Each row is a point. Examples show where two turns around zero, p and q, send a point. Write where each new point lands after one turn and then the other. Backwards means that the second turn is done in reverse. Each puzzle has new turns, and all numbers are rounded.

Turn p:
[-39 -18] => [-39  19]
[28 -3] => [ 15 -24]
[-35   2] => [-21  28]
[25 12] => [ 25 -12]
[21  8] => [ 19 -11]
Turn q:
[-37  12] => [11 37]
[ -7 -28] => [-28   6]
[21 25] => [ 26 -20]
[23 -8] => [ -7 -23]
Where do these land?
p, then q backwards: [-16   2] => [-14  -8]
p, then q: [ 25 -25] => [-35   2]
q, then p: [25 -4] => [-21 -14]
q, then p backwards: [-34  27] => [-11  42]

Turn p:
[ 31  26 -18 -14  31  -1] => [31 -4 18 18 37  9]
[-24  15  -5   6  -3  23] => [-14  33  -1  -5   4   9]
[ -4 -15  21 -36 -13   5] => [ 17  -1   9 -35 -21  -9]
[-17  -7   0 -11  13  14] => [ -7  14  17 -13   4 -11]
[  2   0  20  -8  -9 -20] => [  5 -18   4  -6 -20  11]
[ 12  10   9  37   4 -37] => [-18 -34  -8  32  -3  22]
[-13 -14 -34   6 -25  -7] => [  0  19 -19  23 -21 -23]
[ 15 -17   7  18  -1  23] => [-12  -8 -23 -15  19 -11]
Turn q:
[ -8  20  17  12   9 -16] => [  2   7 -26   4 -10  20]
[ -9  27 -14  20  22 -14] => [  1 -17 -41   4   5   6]
[  2 -24  -7 -27 -18   4] => [-13   3  37   2  10  -5]
[ 13  48 -13  -4   3  -8] => [-31   3 -39 -14   5  -6]
[16 37 -9 10 28  7] => [ -3   3 -46  -4   3 -22]
[ 10 -19   1  16 -14  -4] => [  5 -14  16  -3 -21  -1]
[ -7 -30  11 -17 -29  30] => [ 12  16  48 -18   7  -2]
[ -2 -38  19  -6   6  -7] => [ 15   7  28  27 -10   5]
[-16 -20  -5  -5  -8   7] => [10 -6 22  0 12  6]
Where do these land?
q, then p: [ 25 -16 -13 -24  13  20] => [-12 -28  18  19 -15  18]
q, then p: [ 6  6 23 24 -8 -9] => [ 18  16 -25  -6  -8   0]
q, then p: [-8 -2 10 15 -8 30] => [ 33 -12   3  -9   6   5]
p, then q: [-30 -11  -8  -2  13  14] => [ -8  14 -17   2   5  30]
p, then q backwards: [  4  31 -10   2   6 -14] => [-23 -16  13  -6  10 -15]
q, then p: [  9  15  26 -20  28 -22] => [-17  26 -15  30   8  22]
q, then p: [10  3  8 17 12 20] => [ 24 -10  -7  16  -4   2]
p, then q: [-17 -26 -29  -8 -24 -46] => [-16 -31  13 -25 -42  28]
q, then p: [  1   0  -7  -6 -32   8] => [  5   2  19 -25 -13   2]

Turn p:
[ 26   6   0   6  -9  -3  15 -12   1] => [ 10   4  -2   2 -25 -21   4   1  -6]
[ -8  10  18   9  -2  22 -15   5  -3] => [ -7  -4 -10  10  12  13  10  -5 -25]
[  1 -15  13 -27 -21 -13 -10  32 -41] => [-47  19  16  29  19 -16  -9   9   9]
[-11 -16  22 -10  38  14  -3 -19 -31] => [-13 -22  -8  28   6  13  18 -36  25]
[ -1  -6 -22 -20  11  -9 -45 -27  18] => [ 44  22  15   3  29  11  -5 -19  16]
[-17  22 -29  -2 -25  -7  37   5 -11] => [-12  -9 -21 -31   5 -37 -12  23   7]
[ 27  18 -29  30  11 -32  -6  26  28] => [ 34   4  23 -11 -17   8   8  56   1]
[  4 -11  29  11 -23 -37  16   4 -16] => [-34  34  -7   1 -28  -5  11  11  11]
[-16   0  37 -27  -3  35   2  -5  33] => [-14  -7  13 -21   5  15  -1 -48 -36]
[ -7  -8 -39  30  23  31   9 -10  22] => [ 40 -40 -20  -9  -7  20 -24   6   0]
Turn q:
[ 16 -15 -15 -18 -36  -2 -24 -31 -13] => [ 10 -28  32   8 -30 -14   7 -28 -13]
[ -5  41 -40  40  25  35   0 -20  18] => [-39  30  21  -8  10  33 -33 -27  40]
[ 12 -26 -24   7  25 -16  18   7 -25] => [-21 -20 -34  26   3  -8  13 -10  18]
[  6  -7  -4  16 -16  15  20 -34   0] => [-14 -32  22   2  -3  22 -13   0   4]
[ 16  -3  16 -15  12 -38  24  26  10] => [ 32  -8 -42   0   2 -10   3  24  14]
[  7  12  16  -3  -3  35 -35  17 -40] => [ -8  23   0 -15   0  17  35 -31 -39]
[-38  21   0 -16  -3 -34  21  -6  16] => [  4   0  10 -25   2 -32  -4  38  29]
[  5 -14  13 -19 -17  22   9  25  23] => [ 16  -4 -14 -10   9  -3 -28   4 -36]
[-12  -6  19 -17  25 -19 -19 -12  17] => [ 27  14  15  17  22 -17  11  13   9]
[ -7  -3  19  24 -13   2 -13  27  -7] => [ -8  21 -10   3 -17  13   8  18 -26]
Where do these land?
q, then p: [ 25 -48 -25 -17  -8  -6 -25   2  18] => [ 24  37 -32  29 -22   6   7  18  14]
p, then q: [-14  26   3  -4  -2 -19  24   0 -29] => [ -4  -4 -15  -3   5 -34 -17  24  20]
p, then q backwards: [ 25 -10   5 -22 -23  20 -15  16   8] => [-14 -23  -5  -3 -12  25 -27  -5  21]
p, then q: [18  3 36 -8  6 -6 13 10 13] => [ -5 -21  12 -23  -1   4  11  26 -15]
q, then p: [  9  10 -31  23 -35 -18  -1 -35  24] => [ -6  49  -1  -1  -2  22 -13 -14 -42]
q, then p: [-10  16  -5   1  26  16  27  18 -13] => [ 12 -26  10 -21  26   4  -6  -8  19]
p, then q backwards: [-18   8  11  25  28  22   9 -23 -38] => [ 33 -24  -7   2  21 -16  25   8 -37]
q, then p backwards: [-45  -4  17  27   3 -12  14  16  -5] => [ -6  14   2  20 -21 -26   2  39 -20]
q, then p: [-17 -23  11 -48  20  20 -10  16  12] => [10 -7 11 23 -4 -5 37 11 47]
p, then q: [ 28  23 -23  23 -15 -18 -35 -20  12] => [ 18   2 -41 -18 -23  30   4 -23  21]

Turn p:
[-18 -19   6  -7   6  -7  -7  -8  -2   2 -10 -10] => [-13  -1  23   5  -5 -20   2   2  -3  -2  -4  -1]
[ 16  -8  11 -14   7   0  -9  14  46 -20   4  23] => [ 23  -1  -3 -25 -22   5 -34   7   2  -9 -29 -15]
[  9   0  -2  28 -17  -9   7  -6  -9  -3  -1 -18] => [ -8 -16  -5  -2  31   4  16   1   7  -8   5  -4]
[-10  12 -13   3   7 -13 -24 -12  -5   7   5  -7] => [-10   0  13 -17  -5  -1  15 -21   3  10  10   7]
[ -4  -5  23  -9  -5  18 -12  -5  34 -11  -1  34] => [  0 -13 -11  -6 -34   6 -23   7  -7   7 -36 -11]
[-37   0 -18   9   1  -4  -6   9 -14   9  10 -10] => [-20  -4   4   5  -2 -16  -1 -25  -6  -5  30   8]
[-11 -15 -17  -6  -8  -3 -16   5 -14  15   4   9] => [ -7  -8   3  -2  -9 -18  -7   1   7  18  22  11]
[ -8   0 -25   6  10   2 -11   0 -10   1 -18  10] => [-15   3  11  -9   3   6 -11   0  -9  14  13  21]
[ 28   9   9   1  -2  12  12   1 -18   9   8 -18] => [ 16   9 -12  19  17   9  19   3  19  -2  -2   6]
[ 20   9  13  17   7   5  19   8   0  15  -5 -17] => [  9   9 -16   6  21   3  16   5   3 -20 -12  15]
[ 18  15  22   6   3  -7  29  -4 -13   1   5   0] => [ 24   1 -12  15  14  10  25   8 -13  -8  -5  -4]
[ -9   1   0 -31  -1  23 -24   9  31 -30  -7  21] => [ -4  12   3  -8 -30  10 -46  -7   2  16 -23 -20]
[-18   0  -6 -14  -8 -12 -11  12 -16  -4  -8   5] => [ -3   4   7   1   3 -18 -10  -9 -11  21  14  -7]
[ 11   9  -5  -2  -9  -3  27 -11   5  13  -1 -12] => [ -3  14 -14   0   6   6  21  18   3 -13   7  -8]
[ 12  -7   2  11   8   0  26 -12 -13  -5  15 -11] => [ 11  -8   6  17   9  15  17  10   4 -20  10  -1]
Turn q:
[ -1 -16  -9   2 -16 -29  13  -5  -5 -17  15   0] => [ -4   9  22  11  -7  -6  16  -9  -1  -6 -26 -18]
[ -2  15  17  -1  15  -6 -24  25  -5   3  -1   2] => [ -8  -2 -16  -9   9  -4  13  24  -2   0  25 -12]
[ 22   2  -7  -6 -22 -11  28 -11  21 -10  11   2] => [ -2   1  21   7  -7  17 -14 -28   2 -21 -13 -17]
[ 26 -16 -16  26 -27  -9  11   4   4 -16   8   7] => [-24  16  29  13   2  -7 -14  -4   3 -25 -21  -3]
[-12  -4  27  12   2 -14  -6  10   8   4 -12   8] => [ 12 -11  10  -4  17 -20   6  13  -5  -5  15  -9]
[-22  -2   6 -13   6   8 -13  30   3   2  -6  10] => [  3  -6  -2 -20   1   2  24  17 -10  -6  19  14]
[  3   3  -1  -4  14  28  15  -8 -11  -5   0 -12] => [  9  -4 -22  -4  -4  15 -16   5   0   5 -19  12]
[ -1   7   5 -20  29   3 -16   6 -12  23  -6  -5] => [ 10   7 -31   4   3   8  11   9  -9  17  24   3]
[ -5  14 -15   4   1  10   8  -5   0   3 -10 -29] => [  5  -9   0   9 -20  14 -16  11  12  15  -2   6]
[ 15 -17 -17   3 -14 -17   8 -14  11 -18 -16  12] => [ -3  21  32  -1  -7  -7 -15 -16 -14  -2 -11  -7]
[ -8  16  -1   5  30  20  -2 -17   0  -6  15  -3] => [  8   2 -24 -19   8   9  -7   1  25  17  -9   1]
[-17  13  -9  -1  18  18  -2   0  -5  33   1   2] => [  8  -6 -15   5  13  15   7   3  12  21  16  26]
[  1 -15  19   3 -11  -7   2  14 -10   9  -9   8] => [  1  -8   4  12  12 -14   8   7 -21 -13   3   2]
[ 17 -22 -10  -1 -25  -3  -2 -27  20 -13  17 -13] => [ -1  12   9   8 -26 -16 -12 -32  14 -19 -16  -5]
[-15  23  12 -10   0   9 -20  -1 -18   8  -7  10] => [-13 -21 -18 -11   6  -4   9   1  -8  21  16   4]
Where do these land?
p, then q backwards: [ 10   9   9  -2 -11  44  -7  -2 -13  10   4  -3] => [  5   6 -20   5   5  10   3 -13 -21  22  23 -20]
p, then q: [-48   2 -14   5 -13  -3  20   9  -1  -5  -1   0] => [-10  -4  -6   4 -10 -16  30   7  22  21 -28  -5]
p, then q: [ 12   0   3  -1 -16 -12  29  -5  -1   7 -40  10] => [ -4   5  -6   6   6  27  20  41 -11   7   6   3]
q, then p: [  3  -3  13  10  15 -10   7   2 -10  18  10  -3] => [  5   3   4 -10  12  12  -2  -2   0 -20   3  19]
q, then p backwards: [  8  43   5 -16   4 -13 -12   6   2 -19  -3  16] => [-12  16 -27   3 -29 -16  -1 -19  12 -21  -1   5]
p, then q: [ 13  -2  -7   9  12  -6  -7   9  -2  17   8 -13] => [  3  10   5 -15  11  10  -2 -18  -3  -7   0 -13]
q, then p: [15  9  5  6 -5 -9 24 10 14  0 -3  2] => [  0  -5  12  15   7   7  -7 -15  11  -5 -21   2]
q, then p: [ 11  29  -8  -2  -5   8 -18 -29   6  11   4 -10] => [-26 -12  -2 -19 -26  -6  11  -5  21  -2   6   1]
q, then p: [ 10  -5 -13   7  12 -10  -1   8   0   9  -2   1] => [  5   3 -14  -1   2   9   4 -17  -6  -5  -3   7]
q, then p: [  9   4  -5   6 -12  -8 -20 -15   7 -16   6  17] => [-11   7  12  -5 -14 -11  20 -11  -9   0  -3 -19]
q, then p: [-40 -20  -2   7  19   3 -20   5   5 -21 -13  -3] => [ 35  23 -20 -11   0 -23  -1  19  -8   8   4 -14]
p, then q: [  1 -20  18 -19 -15  -5   8  10 -19 -47   7  -4] => [ 10  10 -23  24  -6 -29 -21  29  19  -9   8 -12]
p, then q: [  3 -20   7  -6  -8   4  -8   5   7  18  13  -7] => [  3   8  27   0  -6  -5   2  -6   2 -12   9 -12]
p, then q: [ 12 -12 -10  -9  -7   2  14  -4   1  17  12   6] => [-11   5  13   1  -3  13   8   3   8 -24   2   0]
p, then q: [-19 -13  -1   6  29  16 -10 -10   4   1  -3  -9] => [ -2 -23  10 -21  13 -25   0  -6  -8   1  -6  -2]

Turn p:
[ -3   0 -24   4 -14 -10  15 -15   8 -32  16 -12 -17  -6] => [ 19   4  13 -12 -12 -19   2  31 -16  20 -10 -11  -6  10]
[  4  -1  -6  -4  12  -9  -8 -32   1  -7  35 -16  -2 -12] => [  8 -10  -3 -10   0 -26  27  13  -3 -10   1 -21  -6  25]
[  6  -3  17  36  -8  -7  17  17  14   8 -14   6   6   2] => [ -9   4  26   8  -5   8   1 -11   1  12  19  16 -18 -27]
[ -1  20  -6  -3  -4  18 -13 -30 -15  -4   6 -18  13 -17] => [ 12  -6 -26 -10  -4 -11  14   0   8  11  12   7   5  35]
[-23 -30 -20  -7   3  -6   1 -29  23 -14   8 -35 -13 -17] => [ 31  20  16 -24   2 -25   3  11  14   7  -1 -42   1  15]
[ -9  -8  -1   3 -17 -11  22  15  -1   1 -25   2 -10   8] => [-10  16  21   5   1  14 -19   3   0  22  -6   2   6 -13]
[ 36   0   7 -20   3  13 -16  -5 -20   0  -7 -20 -21  12] => [ -1   4 -37  15  17  17  20  16  15   4 -21  -6  -8   2]
[-11 -27  -2  18 -15  -6   6  -3  -4   4 -16  22 -16  24] => [ -2  11  26  24 -26  22 -12  -3   5   4  -9 -12   3  -7]
[ 30   7   3 -25   1  22 -24   7  -7  12  14  16  24 -24] => [ 17 -22 -33  11  29   7   6 -19 -18 -21   6  15  -1  13]
[-18   2  28  -1 -12 -11  20  23  -1  20  -1  16   6  13] => [-31  18  22   6   3  11  -4 -15 -14  -7   5  17  16 -14]
[-21 -12  16  13  -9  -3   6  21  14 -20 -13   8   5  30] => [  1  14  22  -6 -22  18  -5   6   3  -4   3   9  18 -36]
[ 17  18   7 -20  35  21   4  -5  -9   6   1  18  17 -15] => [ -5 -31 -31  -1  12 -15   8 -32  -4  -5 -12   9   7  -2]
[-18  -1 -19  15 -11   1  12   3  28   7   1  -7 -15  25] => [ -1  25  23 -21 -22   6 -15   4   2  -2 -12  -1 -21  -3]
[ -5  15  10   8  -8 -28  -4  13  16   8 -26  23   6  13] => [-14  -9  32   7   2  10 -17   1  15  -8  -1  31   3 -11]
[  5   0 -20  -5  19  -5  -7   3 -19   3  14 -12  23  -8] => [ -7 -26 -18 -17   9   2  -3   3  -7  -4  15 -19   0  12]
[ 11  19  10 -12  25  20 -30  16 -27   9   8   9  -6 -28] => [ -8 -13 -51  23  16 -19  -7  -7   0 -19  10   7   2   2]
Turn q:
[ -5   2  18 -24   7   1  -7 -10  19  -7  -6   5   8   0] => [ -4 -16   7  11  -8   0  17  -5 -15   8  14 -18  -4  -4]
[  5 -14  -8 -15  19 -12  10  -2 -14   3  -7   4 -12  -3] => [-21 -11  -3 -25   2  -2   6   0   7  -1  -6   0   1 -15]
[ -2  31  -2 -16  16  -7   9  12 -10 -13  11 -24  14 -10] => [ 13  11 -25  -8   5 -13  18   0  11  30  10  -4 -19  -3]
[ 37 -30  24  -7 -24   9  -9  -6   7   4  13  31 -25  13] => [ -7 -40  15  -3  12  12 -16 -10 -27  -7  -5   8  43  20]
[ -8  -1   9   7  31  -8 -11  19  28  -5  28 -12  -4 -11] => [ 22  -2  -9  10  -4  -6  33  -1  20  -6  24   6  22 -16]
[  7   1 -23  19 -18  -2 -10  -6  20  -7   0  15  33   1] => [ -1   9   6  32  16  -6   1 -13 -11 -23  -1  17 -21  13]
[  1  19  -7   4  -4 -16   0  -7   9   1 -12  12 -23  12] => [ 13 -10   1 -10 -19 -13  -2   0 -17 -12 -19   5  -6  -4]
[ -2 -14 -22  -6 -23   3 -14   1 -13  24   7  13 -20  17] => [-22  -7   7  -2 -22   2 -18   3   4  -3 -20  26  14  20]
[ -6  -3   5   1 -15  40  48  -7  -1   3 -10   7  14  -3] => [ -5  34  17 -19   8  30 -15 -23 -16   3  12 -18  -8  14]
[ 16  16  36  10  28 -15 -18 -11   5  32 -13  -6   3  -9] => [ 18 -12  -2  20   5   8  23   4   3   9 -37 -29  15 -27]
[  2  -2 -11  14   3  13  -6   9   0 -14  -6 -35  24  12] => [ -4  30 -14  23  12 -18 -16   1   5   6  15  -2  -2 -11]
[-20 -39  -2  24 -38  -2  25  -4   1   0  33   4  -1  19] => [ -7  11   5  -7  -1   3 -24  -5  18 -42  17  -3  19  50]
[  4   7 -16  -5   6  10 -17 -17 -28  -5 -12 -24 -10 -22] => [ -6  -7 -21   2  -2  14 -24  10  13  21  -6   8 -21 -25]
[-23  30   9  14  23   0   6   4 -18  -6 -15   9  14   0] => [ 22  16  24  -7   2 -11   8   6  15  13  -8 -15 -27 -13]
[ -6  -3 -10 -19 -13 -15  -6  24  -4 -10 -12   0 -14 -17] => [-10  -5  -8 -14  -6   0  10  33 -11   3   8  19  -8   1]
Where do these land?
p, then q: [ 19 -26 -27  17   5   7 -23 -17  12 -15 -21   8   8  -6] => [ -6  -8 -22  14  15  13 -16  -9 -22 -12   2  10  40 -12]
p, then q: [-19 -23 -21  17  19  -5  11 -28  11  27   9  26 -21   8] => [ 13 -13 -20  16 -17  -6 -35  25 -15 -13   1 -37   3   3]
p, then q: [-15  21  -9   6   5  11  23  18 -26 -15  17   9  -9  -4] => [-17   3   1   2  -6   0  -4  27  22   3 -19  16 -20  23]
q, then p: [ 17  17 -15  -5 -30 -23 -25  -6 -21 -11  -9 -24   8  -9] => [ -9  -5   0  16 -10  12 -49  13  11  -7  -4 -19 -23  -8]
q, then p: [ -1 -17 -18   3  14   4  17   2  -6  19  12  12  29 -20] => [  2   7   2 -19 -21 -30   3 -22   7   3 -23  11   6  -8]
q, then p: [ 20 -10  24 -18 -30  -7  17  -8  11  -7 -12   9  19 -18] => [-22   6 -35 -10 -21   8   3   1   1   8  -3 -34  10  -9]
p, then q: [ 12  16  23  16  15  22  -4 -19  21 -12   3  13 -21  -1] => [  9  -9  -7 -22   8   8   2   4 -26 -39 -15   5 -15   5]
p, then q: [ 13 -25 -20 -28  13 -20  -4  13   7   4   5 -24 -27 -17] => [  4   9 -25  -2  -5 -22  11  17  10  15   3  -2  12 -48]
p, then q: [ -9  18  23  16  17  24  13   5 -28   7  -2   9  10  18] => [ -9   8   7   4 -17  23  -8  -7  11 -20   4   6 -34  28]
p, then q: [-21 -27 -13  -6  11  22 -23   3  14   7  -1  11 -22   1] => [ 17 -11 -29  26   6 -12 -19   5 -20   2   4   7 -15 -15]
q, then p: [ -3   0   1   4   2 -29 -10  -1 -18   7   6   0   8  -7] => [  3   5  15  -9   5   2 -16   0   8   4 -10  -6  -8 -24]
p, then q: [ -5  -1   5   3  -5  -2  -1   1  -7 -19  21   4   8  28] => [ -6  16   4 -10  14   6  -8  12  -8  12  15   3  -8  21]
q, then p: [ 25  -5 -20 -27 -24  16  -7 -17  13 -14  16   3   6  -5] => [ -1  -5  -2  16 -41   7  -4  -8  -3 -13  -4 -28   3  23]
q, then p: [ 12  18  16  -6 -10 -23   6  20  10  21 -27  -8  -8   6] => [-23  -7 -11  -5  17  21 -20   6  -2  34   6   4  10  -3]
p, then q: [  0   1   3  18  -3  -5  -6  21   0   3  18 -18  -8  -4] => [ 19  -2  -9 -16  -9  -3   6   9  14   9   9  17   2   7]
q, then p: [-18  26  22 -13   9  11  -1  11  22 -10 -15  -4   4  10] => [-26  11  -3   9  17   3  20   9 -18  16  16   4 -15  14]
p, then q backwards: [-28  18  24   4  -8  -4  19   2 -14   8 -19 -25  15  19] => [ -6 -26 -15 -25  14  25  13  29 -13  18  10  -6  -5   0]
